Each row of a before or after table is a point. The points were changed in one or more steps. Then noise was added and the rows were shuffled. The steps act on columns, c1 being the first. Name the steps. A step turns or swaps two columns, mirrors them in a line or flattens them onto one, adds a multiple of one to another, or multiplies or shifts one. Angles are multiples of 10 degrees, from the lower column toward the higher: turns from -170 to 170, lines from 10 to 170 but not 90. Use the fewest steps. Two steps may share a column if one is a turn and the other turns, adds or multiplies; they go together, in the order done. Otherwise the lowest column goes first.

Before (11 x 3):
[[-14 -53  37]
 [ 31  27  -5]
 [ 40  41 -12]
 [ -3 -10  32]
 [-17 -36  31]
 [ 42 -77  50]
 [ -3 -36  -2]
 [-57  14 -44]
 [ 28 -50  95]
 [-14  33 -21]
 [-32   5 -32]]
After (11 x 3):
[[ 39  40 -30]
 [ 29 -49  80]
 [ -2 -36  -1]
 [-16  34 -13]
 [-32   5 -17]
 [ 32  29 -22]
 [ -4 -10  34]
 [ 42 -77  28]
 [-19 -37  39]
 [-56  14 -16]
 [-13 -54  43]]
Steps: add -0.5 times c1 to c3

Before:
[[ 19  -4  14  -3   1 -11 -23 -11]
 [-13 -27 -48  -9   0 -11  -3 -12]
 [-15  -2  30  19   6   1  11  -6]
 [ 15 -11  -4  -9 -38  72  11  -5]
 [ -4 -41   2  -8   5 -11 -16  -3]
 [-12 -13 -22  -1 -11 -13  11  -8]
 [-13  -6 -16  11  16   5   0  37]
 [ 31  -2 -26  16   6 -13 -14   0]
 [  9   0  22  -7  16  -7  11  -6]
 [-16 -24  27  -8   1   6   4  -1]
 [  5 -58  26  -5   8 -11  -4  25]
 [ -2 -43 -10   5  12   7 -16 -10]
 [ 13  -5  16  -6  13  -8  12  -5]]
After:
[[-15  14  35  -5 -16 -18  -5  -1]
 [-16  23  16  19  -2 -21 -11  -3]
 [ 32 -22 -14  15  10  34  14  -5]
 [-10 -27   0  -1 -12 -30 -12  -4]
 [ -5 -18  37 -10 -13 -18  16 -11]
 [ 16  -9   9 -10 -42  94 -13  -1]
 [-13 -17  -2  10  18 -14  11  35]
 [  5  -8  63  -7 -24  -2  12  23]
 [ 16  11  13  -4   6  14 -15   0]
 [ 11  19  10  -6  11   6 -14  -3]
 [ 19  12  12  -2  -4  18  17 -18]
 [-14 -57  -1 -10   0 -31  -1 -12]
 [ -3 -30  29   5  -5   4  11 -13]]
Steps: add 1.5 times c1 to c6; turn c2 and c3 by -60 degrees; add -0.5 times c3 to c5; mirror c7 and c8 in the line at 80 degrees

Before, 14 rows:
[[-11  16  27  17  15   6   3  -6  -7  -7 -11  30]
 [-11  30 -42  34 -27 -15  31  -5 -13 -30 -27  14]
 [  0 -56   7  16  26 -15  25  36 -12 -27 -48  20]
 [ 49  21  24   3   1  25 -15  25 -11   8  11  20]
 [-26  12  22   0   5 -14  29 -38 -10 -34  19  14]
 [-26   8 -12  22 -17  -3 -45  45   0   4  12  31]
 [ 26   7   6  21   2 -24   0  16  25  25  -5 -38]
 [-26  -6  13  22  33  34  31 -48  29 -28  18 -21]
 [-23  33   3  11 -19   9  21  45  22 -19 -16 -11]
 [ -1  -5  22  24 -26  -3  -8 -57 -18 -29   6   5]
 [-14  11   0 -24 -24  -9  12  25  -7   1  17  22]
 [-21  25  -4  17 -19 -21  13  38  16 -32  24  16]
 [-21 -22  25  35  44  13  -3  22   1   8  25 -60]
 [-25  37 -20   9 -14  -6 -64 -14 -12 -38  13  15]]
After, 14 rows:
[[ 14   6 -13  29 -26  -6 -63 -14 -42   6  11  31]
 [ 19 -24  25  46  68  14  35  -6 -21   8  24 -61]
 [ 16  37 -18  10 -22  -7 -95  -7  19 -39  13  12]
 [ 88  17  27   5   5  28  21 -20 -19   8  11  22]
 [ 28  13  26  19  23   8  42  -4   7  -9 -11  32]
 [ 69   8   6  27   2 -23   8  18 -24  24  -2 -38]
 [ 13  11  24   1   9 -13  62   3  40 -32  18  18]
 [ 30  31 -40  45 -42 -12 -32 -15  13 -29 -26  14]
 [ 24  11  -3 -31 -37  -7  16 -19 -22   2  17  20]
 [ 42  -5  22  31 -40  -1  28   3  61 -32   4   4]
 [ 43 -58   9  18  40 -12  33 -22 -31 -27 -49  19]
 [ 16  31   1  15 -34  12  25   6 -48 -20 -16 -13]
 [ 18  23  -4  20 -29 -22   4   4 -40 -36  24  15]
 [ 13  -6  12  28  54  30  50  43  35 -30  17 -22]]
Steps: shift c1 by 40; add 1.5 times c3 to c7; multiply c4 by 1.3; multiply c5 by 1.6; turn c8 and c9 by -110 degrees

Before:
[[ 31  38 -14 -31 -34  25   6 -37  30  19  38   7  -4  24  52  67  11  43
   -9  50]
 [ 40 -39   1  -5  34  34  30  31 -41  11  51  44  -5 -64 -58  26  15  -9
  -33  -6]
 [  8 -22 -66  19 -47 -42  38 -24 -28 -72 -22  84  45  31 -42  40  -5 -68
   46   3]
 [ 32 -41  22 -21  35 -10   3  51 -42  58   9  -9  49 -93 -56  15  -4 -66
  -40  31]
 [ 76 -49  51 -55  32  22   9  65   2   8  26  14 -22 -24 -13  52  -5 -39
  -43  35]
 [  6  10 -14 -12 -74  -7  71  -3  62 -30  10  11  40  73  17  24  -9  81
  -44   0]
 [ 30  30 -78 -39 -94 -34  21  26  32 -22  13  -6 -25  21  19  48  32  78
  -38  18]
 [ 37 -38  17 -13  41  29  57  83 -16  36 -24  31  11 -68  33   2  18 -15
  -39  12]
 [-73 -58 -70  12 -23 -16  27  17 -35 -46  29  67  20  64 -12  36 -32 -80
   16  -8]
 [ 64   2 -72 -69 -29 -39 -12 -56  31  34 -16  19 -13  33  16  49  -8  95
  -45   9]
 [-65  -9 -45 -68 -21  23  57 -31 -38 -52 -19  28  17  68 -36  64 -17 -69
   69 -25]
 [-57 -30 -20  13 -39 -21 -12 -53 -33 -62 -29  30 -11  59 -32  32   0 -68
   56 -49]]
After, 12 rows:
[[ 33 -39  23 -21  34  38   3 -51 -43  60   7  -8  34 -94 -55  17 -20 -67
  -41  23]
 [-59 -31 -22  12 -40 -18 -12  54 -34 -61 -28  31  13  60 -34  33  25 -67
   56 -42]
 [ 64   1 -72 -69 -29 -30 -13  55  31  33 -16  19  26  33  16  49 -14  95
  -45   3]
 [ 39 -41   2  -3  34  13  29 -33 -40  11  51  45 -32 -65 -57  25  24  -8
  -35   8]
 [-74 -58 -68  13 -22   8  26 -16 -36 -44  30  68  24  63 -12  36 -40 -80
   16 -33]
 [ 31  36 -14 -31 -34  10   6  37  30  19  37   6 -23  24  51  66  -9  44
  -10  52]
 [  9 -22 -66  18 -47  16  37  24 -27 -74 -22  84  58  31 -42  40  -7 -67
   46  -1]
 [ 36 -37  18 -12  41  23  57 -83 -16  36 -25  31 -17 -68  34   4  19 -16
  -39  24]
 [  7  11 -12 -13 -74  32  70   3  63 -31   9  12  26  73  17  24 -13  79
  -43  -6]
 [-64  -9 -45 -68 -21  27  58  31 -38 -52 -20  29 -11  69 -36  65 -11 -69
   69 -36]
 [ 75 -48  51 -55  31  -7  10 -64   2   6  27  13 -31 -23 -14  52 -24 -39
  -44  24]
 [ 32  30 -78 -40 -95 -40  21 -26  31 -22  15  -8  16  21  19  49  34  79
  -39  41]]
Steps: turn c6 and c13 by -60 degrees; multiply c8 by -1; multiply c17 by 1.6; turn c17 and c20 by 30 degrees

Before, 13 rows:
[[-10 -17 -28  61  37   6  10 -24  27  12 -39  -4  11 -36  -5  60 -12 -13
   -2  -8 -25 -50 -28 -35   4 -31 -16  14   0  12  13  25   0   4  34 -15
   29 -40  39 -36 -43  52 -12 -32 -10 -50   5 -25]
 [-30 -63  14 -32  23 -50  45 -72 -34   1 -25 -39 -49 -14  -2  23  56 -22
  -37  -6  -1 -36   8  27   7 -36 -36 -19  -1 -87  69   1   1 -19 -24 -20
  -14  33  -5   9  35   5 -33   8  -6  31  31  23]
 [ -8   1  -3 -25 -27 -28 -88  39  43  -8  40  38  16  12  22 -76 -56  10
   61 -38  76 -23   0 -32  -5  -9 -41  30  46 -15  33 -66   2 -18  -8 -11
  -22   6 -26 -47  51 -27  56  11  20  23   7  -7]
 [ 31   4 -32  55  45  19 -28 -14   1 -16 -39  -5 -14  20 -13  36 -14 -21
  -42  33  -6 -33 -31 -33  10  27  -8  54  -4  17  -9  26  -3 -11  13 -14
   95 -66   7  18 -27  71 -44  -6 -19   0  16 -24]
 [-32 -51  20   0 -21 -22  53 -22 -66 -37 -18 -22   4 -18  -2  16  35  26
  -46  20  10 -49  15  17 -14 -34 -25  -2 -47 -79  46  19  19 -10   1 -25
  -50  18   0  26  54  16 -42 -54 -10  30  14 -46]
 [ 10   4  -9   8  12   4 -15 -19  41  13 -27 -16   1  41  29  22 -11 -30
  -30  26 -26 -49 -25 -30   6 -30  -8  -9  30  12 -23  53 -11  22   5 -33
   66 -75 -21  -9 -49  86 -57 -31  20 -45 -29 -57]
 [ 19  53  14   8   6 -47 -51  19  37  16  48 -22   8   9   0 -73 -18  36
   43   8  55 -26   3  15   0 -48 -38   3   4  30  45 -88  17 -32   7   5
   -5  25 -27 -14  12 -37  50  -2  58  31   0 -18]
 [-25  -5 -17  85  15 -25  12  -3  27 -26 -50  20 -16  25   4  16   0 -41
  -22  24 -44 -69 -79 -19   7 -20  -1   4   8  48 -25  46 -29  36  -4  -9
   45 -42 -11  19 -33  53 -22   9 -33 -18   6 -39]
 [-48  40  27 -29 -39 -36 -78  20  21 -11  27  -6  -8 -10  15 -51 -16  76
   45  -8  70  43 -20 -20  35 -27 -31  26  49  23  66 -60  -9 -31 -26   9
  -17  19 -14 -19  -5 -38  22 -10   6  10   7 -20]
 [-18  18  34  18  -2 -19 -50 -33  20   1  27  15  14   4  12 -48 -25  64
   39  10  49  24  31 -15 -26 -20   3   8  42 -17  13 -92   2  15 -29  -5
  -56  -3 -10 -18  19 -24  20  22  35  36  -7  17]
 [-18  16   2  40  18  36  33 -13   9 -31 -65 -13  10  10   6  12 -30 -16
  -40  20 -28 -44 -11  -1 -29 -45 -16  32  53  17  29  42  22   4   3 -18
   76  -6 -13 -21  -1  45 -25   4 -12 -18  -3 -21]
 [-18 -51  -7   1 -34 -37  38 -19 -15   7 -16  -4   9 -10 -26   7  43   9
  -43  21 -11   5  41  24 -27 -25 -19 -18 -26 -73  70  44   7 -22 -58 -39
  -31  44  21  35  31  35 -12  -3  48  -3  83   5]
 [ 19  33 -16 -22 -37 -44 -64  16  47   7  31  -3 -42 -23  22 -46 -33  31
   63  14  44  29  -7 -21 -19 -33  31  43   1   8  48 -46  42   5 -24 -14
  -19   7 -20 -40  27 -36  45  27  15  22 -36 -25]]
After:
[[ 15  47  19  13   4 -44 -16  24  34  18  43 -19   6   7   3 -75 -20  35
   44  10  59 -26   2  14   2 -68 -32  -4   5  31  44 -84  28 -31  13   5
   -3  30 -30 -19  12 -37  49  -3  63  40  -4 -14]
 [ -9  -1  -1 -21 -27 -31 -63  40  40  -2  42  41  13  15 -26 -79 -61  16
   66 -36  77 -24   0 -30 -13 -26 -47  24  42 -10  28 -67  13 -19  -4 -15
  -20   8 -26 -47  50 -28  58   7  17  23   7  -6]
 [-32 -55  20   5 -24 -20  86 -26 -68 -41 -25 -22   2 -20  -1   7  37  33
  -47  18  14 -44  14  19  -8 -58 -26  -3 -46 -81  47  22  12 -10  -1 -24
  -53  19   1  32  50  17 -43 -57 -11  32  14 -44]
 [-27 -65  21 -30  21 -45  76 -70 -33  -1 -20 -37 -46 -13  19  29  60 -22
  -35  -7  -2 -38   5  29  10 -60 -33 -22  -8 -82  65   1  -1 -21 -26 -25
  -15  37  -1   6  31   2 -32   6  -6  28  28  25]
 [ 21  34 -14 -20 -46 -44 -33  18  45   5  27  -8 -47 -25  -4 -45 -29  31
   63  13  42  26  -7 -22 -19 -55  34  46  -1  14  54 -44  38   5 -30 -13
  -28  10 -22 -40  33 -36  47  28  18  26 -36 -25]
 [-22  17  38  23   1 -21 -22 -31  20   0  28  16   9   7 -16 -45 -21  66
   42  11  50  28  26 -15 -23 -42   7   4  42 -18  11 -94   6  15 -24  -3
  -50  -2 -13 -20  23 -24  25  20  33  31  -3  23]
 [-16  11   1  39  13  36  62 -14   7 -29 -66 -11  16  11  -9  15 -29 -21
  -37  17 -31 -45 -10  -3 -36 -65 -14  27  47  15  32  41  17   4   2 -18
   70  -5 -15 -24   1  48 -23   8  -9 -14  -5 -20]
 [-23  -8 -24  87  21 -27  44   0  26 -28 -39  14 -18  29   5  11   1 -41
  -18  24 -42 -64 -78 -20  11 -42   3   5   5  40 -30  43 -41  42  -6  -9
   45 -39  -8  23 -39  53 -24   8 -32 -11   9 -38]
 [-49  39  28 -34 -40 -33 -48  18  25 -12  27  -1 -16 -12 -15 -50 -15  75
   49  -1  79  43 -20 -14  34 -45 -34  35  52  21  67 -61  -3 -31 -32   7
  -16  18 -15 -23  -6 -38  20 -14   9  11   8 -25]
 [-15 -13 -30  65  36   5  41 -32  24   8 -39  -5  17 -42   0  61  -7 -13
   -3  -2 -25 -46 -26 -33   4 -59 -16  13  -1  12   7  27 -10   2  38 -13
   27 -32  37 -46 -41  50 -12 -30 -15 -51   4 -26]
 [ 36  -1 -34  57  45  19   5 -14   0 -18 -40  -9 -13  19  13  33 -13 -13
  -38  34  -2 -33 -30 -34   7   9  -2  55  -1  13  -4  24  -3 -15  14 -10
   97 -70   7  13 -27  73 -40  -6 -22  -2  19 -22]
 [-15 -55  -4  -1 -28 -31  69 -16 -15   8 -13  -4  10 -10  23   8  45  11
  -47  23 -10   4  48  25 -24 -44 -16 -14 -23 -72  72  48  -3 -19 -61 -41
  -29  47  22  33  29  33 -12  -1  47   2  83   3]
 [  9   4 -12  10  12   9  16 -24  39  11 -29 -16  -4  36 -26  26  -7 -30
  -30  29 -28 -47 -27 -30  10 -49  -6  -7  29  10 -15  58  -8  23   6 -27
   67 -73 -28 -14 -48  83 -52 -26  18 -41 -32 -58]]
Steps: shift c7 by 30; turn c11 and c33 by 10 degrees; mirror c13 and c15 in the line at 170 degrees; shift c26 by -20

Before (8 x 64):
[[ 54  -1  23 -66  16  50   3 -32 -19  35  -3 -29 -12 -19 -17   1 -32 -29
   -8 -47  13  27  51   8  25  -6 -60  52 -22 -24  62  20 -62  18   4 -18
   -5  25 -45  33 -37  22 -61 -35 -10 -14  20 -19  37 -44 -26   5 -12  57
   46 -61 -12 -75   1 -44  46  27   3 -56]
 [ 59  10 -11  37 -79 -28 -24  -9  28  20 -32  31 -49  -2 -25 -16  26  38
  -11 -73  41 -46  25  47  -3  26 -46  33  -2   9  -2 -54 -63  -6  21  55
    8 -18  39  29  20  -9  -2 -19  17  44 -17  13   3 -19  10  39 -76  -5
  -14 -26 -22  13   2   8 -48 -69 -44  43]
 [-19 -63 -44  31 -47  62  35  -8 -21  13  41 -27 -49 -48 -54 -26  45  22
   44 -10   3 -48 -32  47 -41 -42   4 -10 -21 -27 -20 -39   1  13 -15  60
   53  56  15  65  42  15  30   1 -13   3  -9 -20  12  -9 -52  61  -4  68
  -27 -17  16  21 -50  19 -15 -49 -58 -62]
 [ 17  -9   4  23 -16  48 -41  53  23   6  -7   2  -5 -14  -6 -31  21 -14
   43   5 -14  53  14  -7  33 -26 -28  48  11  57 -10  -6  33   8  64  66
  -18   0  16  24 -19  63 -11  59  60  31 -16  19 -10   0   4 -19 -45  -4
  -36 -10  13   1 -20  31   1  20  -1 -18]
 [-10 -46 -23 -15  11 -35 -13 -19 -68  35  66 -25  29  23  18  -5  47 -20
   -9 -13  -6  29  72 -41 -25 -51  -9  -2 -16  44 -26  22  22 -42  56 -10
  -20  35  16  35  -6  65 -38  29 -12  29  28 -24  27  23   2 -41   0 -36
   47 -13 -87  -8  46  34 -10   0 -22  45]
 [  5  13  41 -34 -69 -34   9  49 -57  32  -5 -45 -17 -50  15 -49  40  31
   -2 -21 -28  20  52  29   9 -27 -50  55 -37  55  14 -80  15  62 -17 -19
    9  43  28  26 -28 -16 -39   2  24  25  23  57 -55   5  12 -15  -9  -2
   34   0 -20  -1 -43   6 -20  17  25  45]
 [ -9  11  25  41  -2  -4 -15   5  -3  33  32  61 -44   3  38 -12  -7  -1
   41   2  27  -3  17  -6  41  22 -10  -5 -81  46  46  -2  26  -5  12   0
   40   8  33  17 -53 -19 -23 -18  -7   8  16 -41  32  26   1  69  11  -3
    1 -65 -45  14  19 -17  39 -11   8  37]
 [ 86 -23  33 -31 -29  60 -42 -14  29  42 -28  54  34  35   6  42 -36  18
  -62 -74  -7 -42  41 -54  20   5  21 -22 -44 -47  -3  17  11  10 -23  49
  -55  33 -23 -11  22 -38  35 -25  45  38  31  48  -2  -6 -42 -31  22  59
   52 -38 -81 -14 -31  41  34  -8 -22  -8]]
After, 8 rows:
[[ 60  10 -13  38 -81  42 -24 -10  29  20  -6  30 -47   0 -25 -16 -33  37
   -9 -74  41 -47 -40  46  -4  25 -46  26  -3  11  -2  41 -62 -15  20  56
   11 -16  39  32  21  -9  -1 -18  -3  45 -17  13   3 -46  10  41 -78  -4
  -14 -27 -23  12   2   8 -47 -69  39 -27]
 [-10  13  26  41  -3  36 -15   4  -3  33 -29  62 -43   4  38 -13  10  -2
   42   1  27  -4  19  -7  40  22 -10  -1 -82  47  46  -5  27  -1  10   0
   41  10  32  17 -54 -21 -22 -19   1   8  16 -42  32  24   1  69  14  -3
    2 -66 -45  14  19 -18  37 -10  15  -5]
 [-20 -64 -44  31 -48 -63  37  -7 -22  14   4 -28 -49 -48 -55 -28 -27  22
   44  -9   5 -48  51  49 -41 -43   4 -11 -21 -30 -19  20   2   8 -14  59
   54  55  14  66  44  15  31   0 -40   2  -9 -21  13 -51 -51  60  -5  67
  -26 -17  16  22 -48  19 -15 -50  46  62]
 [ 17  -8   5  23 -15 -19 -40  53  21   6 -10   1  -5 -14  -6 -29 -55 -14
   42   4 -14  54 -14  -6  33 -27 -27  35  12  57 -11   2  34 -21  63  66
  -18  -3  16  23 -18  62 -10  58  33  31 -17  19  -8  -2   5 -19 -46  -5
  -36  -9  13   1 -19  30   1  21   3  49]
 [  7  13  41 -34 -68  46   9  49 -57  32 -44 -45 -17 -49  14 -48 -46  30
   -2 -22 -27  19 -30  31  10 -28 -51  15 -37  55  14  75  16  -9 -16 -19
    9  41  27  26 -30 -16 -39   1  -7  25  24  57 -56  23  10 -15 -10  -2
   33   0 -21  -1 -44   7 -20  17  28 -33]
 [-12 -45 -23 -17  11  45 -13 -19 -67  36 -95 -23  28  24  17  -6 -29 -19
  -10 -12  -5  30  21 -40 -26 -51  -9  16 -17  43 -26 -36  21 -11  56 -10
  -20  36  17  35  -6  66 -38  28 -41  29  28 -24  27  -4   1 -42   1 -36
   49 -14 -87 -10  45  34 -10   0  18 -35]
 [ 85 -23  33 -31 -29  -6 -43 -14  28  41 -20  54  33  34   6  40  -1  17
  -61 -74  -6 -41 -45 -55  20   5  21 -23 -45 -47   0 -20  11  13 -23  48
  -54  33 -24 -11  22 -37  35 -25  59  38  30  49  -1 -20 -41 -32  21  59
   52 -37 -81 -14 -31  40  34  -7   0  61]
 [ 55  -2  23 -67  16 -56   5 -31 -19  34 -41 -30 -14 -18 -18   2  31 -29
   -9 -47  13  30 -31   9  26  -5 -60  31 -21 -23  61  -1 -62 -18   3 -18
   -4  24 -46  32 -37  23 -61 -34  13 -12  19 -19  39 -26 -28   5 -11  56
   44 -61 -13 -75   2 -44  46  25 -42  49]]
Steps: swap c6 and c64; turn c11 and c23 by 120 degrees; mirror c17 and c45 in the line at 110 degrees; flatten c28 and c34 onto the line at 150 degrees; turn c50 and c63 by -50 degrees; turn c32 and c63 by -150 degrees
